Each point is reached from the start by the listed moves, each made once or not at all, plus a little noise. Say if it took an odd or an even number of moves. Then give how often each move was made.
In the rows, zero is written as 128.

Moves:
(1): [151 112  76 173 133]
(2): [152 123  88 125  71]
(3): [178 144 143 139 143]
Start: [162 138 122 139 137]
Points:
[236 138  86 195 155] => even (1, 0, 1)
[184 121  71 184 141] => odd (1, 0, 0)
[212 153 137 151 149] => odd (0, 0, 1)

Moves:
(1): [137 146 144 185 149 118 147  94 119 122 137 109 117]
(2): [137 144 116 124 126 119 135 113 115 145 142 150 101]
(3): [127  95 144 140 127 148 138  93 122 149 130 115 138]
(4): [117 127 154 162 139 102 100 154 141 116 141 137 126]
(5): [132 129 123 137 128 142 135 137 116 124 135 148 137]
(6): [125 110 110 127 109 119 179 118 119 118 136 156 139]
(7): [118 143 140 120 129 137 136 101 146 129 130 129 131]
(8): [133 120 137 137 147 123 148 154 115 148 125 127 119]
(9): [135 115 105 152 113 109 116 113 149 164 117 134 167]
(10): [143 117 118 118 151 132 143 126 123 104 124 150 110]
(11): [174 135 137 101 133 118 109 120 127 109 147 134 144]
Start: [105 160 155 122 123 150 129 123 145 110 170 131 149]
Points:
[119 116 142 182 120 134 189  54 154 134 200 227 173] => even (0, 1, 1, 1, 1, 1, 1, 0, 1, 1, 0)
[107 137 223 230 172 127 153 106 130 136 189 105 136] => even (1, 0, 1, 1, 0, 0, 0, 1, 0, 0, 0)
[ 89 112 160 193  96 140 167  70 170 137 191 182 220] => even (0, 0, 1, 1, 1, 1, 1, 0, 1, 0, 0)
[162 189 175 176 164 113 189  63 128  54 235 221 131] => even (1, 1, 0, 1, 1, 1, 1, 0, 0, 1, 1)
[123 142 199 180 184 169 202  52 130 121 176 125 125] => odd (1, 0, 1, 0, 0, 0, 1, 1, 0, 1, 0)
[160 139 179 145 150 152 214   7 134  74 207 156 157] => even (1, 0, 1, 0, 0, 1, 1, 0, 0, 1, 1)

Moves:
(1): [111 125  96 115 119 141 106 120 135 118 123 158 125 129 122 115 137 133
 130 130 109 118 141 110 123]
(2): [119 130 123 126 137 126 139 133 116 110 133 139 127 119 127 126 133 139
 142 126 116 132 125 131 121]
(3): [127 140 127 136 129 121 115 120 131 150 119 114 140 135 135 120 128 130
 119 129 115 126 117 134 147]
(4): [129 123 125 117 132 134 122 120 141 135 131 122 125 110 127 131 127 123
 117 143 146 126 139 128 125]
(5): [141 134 133 136 123 132 134 133 119 138 125 132 152 119 119 126 117 124
 133 133 133 128 127 135 124]
(6): [127 104 123 127 131 115 138 121 136 128 126 124 122 139 123 117 135 158
 132 111 120 111 125 134 123]
(7): [124 132 134 120 110 109 130 146 133 121 144 138 142 121 117 122 113 113
 140 160 139 145 125 117 116]
(8): [128 129 137 149 137 119 160 118 119 134 114 117 124 130 123 118 140 129
 127 130 151 138 117 123 117]
(9): [123 134 131 127 120 113 118 136 142 133 126 136 142 133 134 118 129 125
 127 118 125 126 135 127 137]
(10): [131 135 119 131 123 114 138 137 127 125 117 134 130 134 139 126 127 131
 135 131 117 122 110 140 130]
(11): [129 131 116 130 129 120 125 131 124 132 142 122 126 123 106 144 136 135
 122 129 143 134 118 121 121]
(12): [128 137 135 136 122 131 135 121 129 114 127 125 132 124 113 130 118 125
 140 133 137 133 124 144 116]
(13): [139 126 122 106 131 137 120 130 119 121 133 122 120 136 131 131 138 130
 117 133 150 135 138 126 109]
(14): [126 123 121 124 118 132 118 126 125 137 115 121 139 125 122 125 125 113
 137 132 135 134 131 129 144]
(15): [138 135 132 133 103 130 128 127 127 120 141 122 146 118 134 129 111 131
 134 135 143 131 113 123 127]
(16): [138 114 143 139 135 134 125 130 149 130 124 126 125 128 126 139 134 135
 123 137 153 139 127 128 122]
(17): [138 121 128 128 131 119 102 139 151 137 115 125 117 122 134 120 111 123
 122 117 142 132 132 118 124]
(18): [132 143 142 135 112 128 136 135 127 135 129 128 127 129 127 131 124 140
 134 130 124 128 122 127 136]
(19): [127 141 129 126 137 144 117 139 141 145 137 130 117 139 130 119 118 123
 105 138 151 142 139 127 148]
(20): [124 124 129 120 143 133 122 123 116 127 135 128 118 132 126 139 133 132
 132 136 145 123 129 123 120]
(21): [134 119 113 125 147 126 132 118 138 140 136 120 122 141 144 143 142 141
 134 119 138 138 140 121 122]
(22): [117 117 113 146 124 117 115 128 119 113 119 131 114 128 127 126 118 126
 123 144 132 127 145 128 129]
(23): [121 121 134 125 129 130 132 128 126 145 128 126 132 128 133 138 127 130
 120 128 145 141 123 127 115]
(24): [130 125 129 151 125 128 129 135 133 138 127 115 135 133 132 115 143 129
 133 121 126 120 120 137 130]
Start: [ 95 132 129 112 127 120 135 134  94 109 139  97 137 117 113 110 107 137
 128 145 127 134 152 123 129]
Points:
[ 88 102 105 182 125  51 132 124 137 168  76  44 148 153 132  66 116 164
 139 122 174 148 136 150 123] => even (0, 0, 1, 0, 0, 1, 0, 1, 1, 1, 0, 1, 0, 1, 0, 0, 1, 0, 0, 0, 1, 1, 1, 1)
[ 81 148 103 117 111 115  66 153 157 161 152  87 148 100  82  86  88 120
 100 196 200 170 148 105 114] => even (1, 0, 1, 1, 0, 0, 1, 0, 0, 0, 1, 1, 0, 0, 0, 0, 1, 0, 1, 0, 0, 0, 1, 1)
[113 126 126 128 163 164 119 119 120 198 135  68 134 143 122 114 153 175
  89 189 249 167 167 103 101] => odd (1, 0, 1, 1, 1, 0, 0, 1, 0, 0, 0, 0, 1, 0, 0, 1, 0, 1, 1, 1, 1, 0, 1, 1)
[ 79 119  71  65 118 101  51 137 169 169 147  82 142 128  89  87  98 151
  99 172 229 185 186  94 102] => even (1, 0, 1, 1, 0, 1, 1, 0, 1, 0, 1, 1, 1, 1, 0, 0, 1, 0, 1, 0, 1, 0, 1, 0)
[128 149 102 113  72 132 104 158 106  92 127 116 166  88  72 115  80 162
 166 176 192 162 126 117  85] => even (1, 1, 0, 0, 1, 0, 0, 0, 0, 1, 1, 1, 1, 1, 1, 1, 1, 1, 0, 0, 0, 0, 0, 0)
[ 55 148  90  92 103  97  89 155 111 137 159 128 149 131  73  78 107 169
 139 172 140 148 155  95 153] => odd (1, 1, 1, 0, 0, 1, 1, 0, 1, 0, 1, 0, 0, 1, 0, 0, 0, 1, 1, 1, 0, 0, 0, 0)

Moves:
(1): [133 129 139 126 121 139 115 143 120 120 111 124 153 137 115 109 149 108
 152 121 129 159 130 109 120]
(2): [135 101 120 134 142 132 154 148 120 130 117 160 106 161 128 153 116 164
 114 164 112 117 157 128 132]
(3): [129 118 125 107 108 119 119 146 118 149 144 120 126 131 135 117 122 110
 127 118 110 125 137 134 128]
(4): [115 146 129 110 126 120 119 133 156 134 144 119 142 132 148 117 136 125
 133 124 126 136 120 124 121]
(5): [123  94 133 144 136 118 121 143 130 146 138 116 142 151 122 150 121 118
 130 142 138 107 128 144 125]
(6): [153 147 132 121 139 120 123 131 126 127 107 124 125 134 123 136 132 149
 136 123 130 125 119 111 106]
(7): [125 124 104 106 120 129 119 121 128 119 121 154 124 119 129 142 114 143
 118 133 129 139 121 134 119]
(8): [129 151 147 120 129 136 129 127 124 134 126 131 132 119 131 129 118 122
 127 132 131 130 144 136 132]
(9): [128 136 107 122 125 136 120 129 146 127 113 134 114 111 129 134 126 135
 108 117 140 153 113 117 133]
(10): [129 137 144 120 111 124 120 140 142 123 133 131 123 109 120 121 128 134
 117 147 127 133 151 129 127]
(11): [135 142 132 128 125 130 110 135 134 130 137 127 150 130 137 137 110 141
 132 127 119 131 144 124 118]
(12): [141 125 141 126 151 118  93 121 127 134 132 140 145 153 144 120 120 133
 125 105 116 116 112 112 134]
(13): [119 144 123 117 127 132 118 120 124 125 134 128 132 143 124 142 122 132
 115 132 135 132 138 124 134]
(14): [137 122 127 140 138 124 133 136 127 120 119 119 141 136 130 122 103 142
 135 124 157 106 125 133 130]
(15): [133 138 135 123 150 140 130 133 129 130 128 117 132 106 118 121 117 131
 143 133 153 131 137 128 128]
(16): [119 127 139 139 128 121 128 127 125 126 115 122 141 146 111 133 133 124
 158 123 135 152 132 114 136]
(17): [113 113 110 140 134 129  98 124 120 117 121 139 125 156 151 141 117 132
 144 146 130 129 121 136 111]
(18): [134 129 127 117 125 126 125 135 117 130 121 121 120 102 133 124 126 119
 123 127 109 115 130 119 139]
(19): [107 147 140 122 128 117 112 147 108 128 106 136 138 135 106 120 149 122
 151 108 121 165 150 133 141]
(20): [129 124 115 136 130 129 121 107 138 137 131 128 135 133 144 124 130 120
 128 133 127 101 129 128 129]
(21): [140 153 149 140 124 122 135 126 118 139 121 109 143 121 135 105 120 163
 123 140 136 138 139 106 121]
(22): [133 127 124 118 129 115 124 127 136 115 115 126 129 133 123 130 125 113
 119 125 106 149 140 128 119]
(23): [133 135 114 108 116 135 128 105 148 124 136 119 113  89 148 142 136 119
 119 115 148 143 128 125 134]
(24): [111 115 144 112 152 166 115 132 142 136 139 119 125 114 124 142 117 122
 144 115 146 118 140 165 127]
Start: [130 124 135 126 139 107 123 172 144 131 133 106 154 129 132 129 117 143
 114 123 142 138 140 149 104]
Points:
[ 98 147 154 140 144  55  32 197 145 153 100  72 237 187 161 127 106 142
 178 140 111 181 194 125  84] => even (0, 0, 0, 1, 1, 0, 0, 0, 0, 0, 1, 0, 0, 0, 0, 1, 1, 1, 1, 1, 1, 1, 0, 0)
[152 165 151 125 148  99  71 212 105 116  38 154 191 183 134 122  83 233
 151 187 164 172 218 125  65] => odd (1, 1, 0, 0, 0, 1, 1, 1, 0, 1, 0, 0, 0, 1, 0, 0, 1, 0, 1, 1, 1, 0, 0, 0)
[139 143 167 144 208  98  32 228 101 144  43 120 212 249 103 156 102 220
 179 145 183 226 183  77  90] => even (1, 1, 0, 0, 1, 1, 0, 0, 1, 0, 0, 1, 1, 0, 1, 1, 1, 0, 1, 0, 1, 0, 0, 0)
[115 141 131  95 180 107  16 209 157 123  89 160 191 172 139 216  29 214
 129 152 213 204 222 149 115] => odd (0, 1, 0, 0, 1, 0, 1, 1, 1, 1, 1, 1, 1, 1, 1, 1, 1, 0, 1, 0, 0, 0, 1, 0)
[128  88 127 113 139  77  44 224 152 127 123  98 206 167 125 161  29 151
 157 163 167 161 196 171  65] => even (0, 0, 1, 0, 1, 0, 1, 0, 0, 1, 1, 0, 0, 1, 1, 1, 1, 0, 0, 0, 0, 1, 0, 0)
[123 151 165  63 140  68  31 247 121 145 102 121 226 225 129 122 117 125
 155  90  55 222 221  90 119] => odd (1, 1, 1, 1, 0, 0, 0, 0, 0, 0, 1, 1, 1, 0, 0, 1, 0, 1, 1, 0, 0, 1, 0, 0)
[176  92 139  76 128 101  46 217 154 164 135 134 198 137 187 154  48 148
  98 149 131  95 210 144 106] => odd (1, 1, 1, 0, 1, 0, 1, 1, 0, 1, 1, 1, 0, 1, 0, 0, 0, 1, 0, 1, 0, 0, 1, 0)
[142 170 186  77 125 112  92 234 163 146 141  72 206 103 132  69  95 119
 154 128 178 161 187 146  94] => odd (1, 0, 1, 1, 0, 0, 0, 1, 0, 1, 0, 0, 0, 1, 1, 0, 0, 0, 0, 0, 0, 0, 0, 0)
[135  84 174 121 172  70  93 229 148 182 146 111 205 235 156 144  61 156
 140 136 145 105 171 147 115] => even (0, 1, 1, 1, 1, 0, 0, 1, 0, 0, 0, 1, 0, 1, 0, 1, 0, 0, 0, 0, 0, 0, 0, 0)
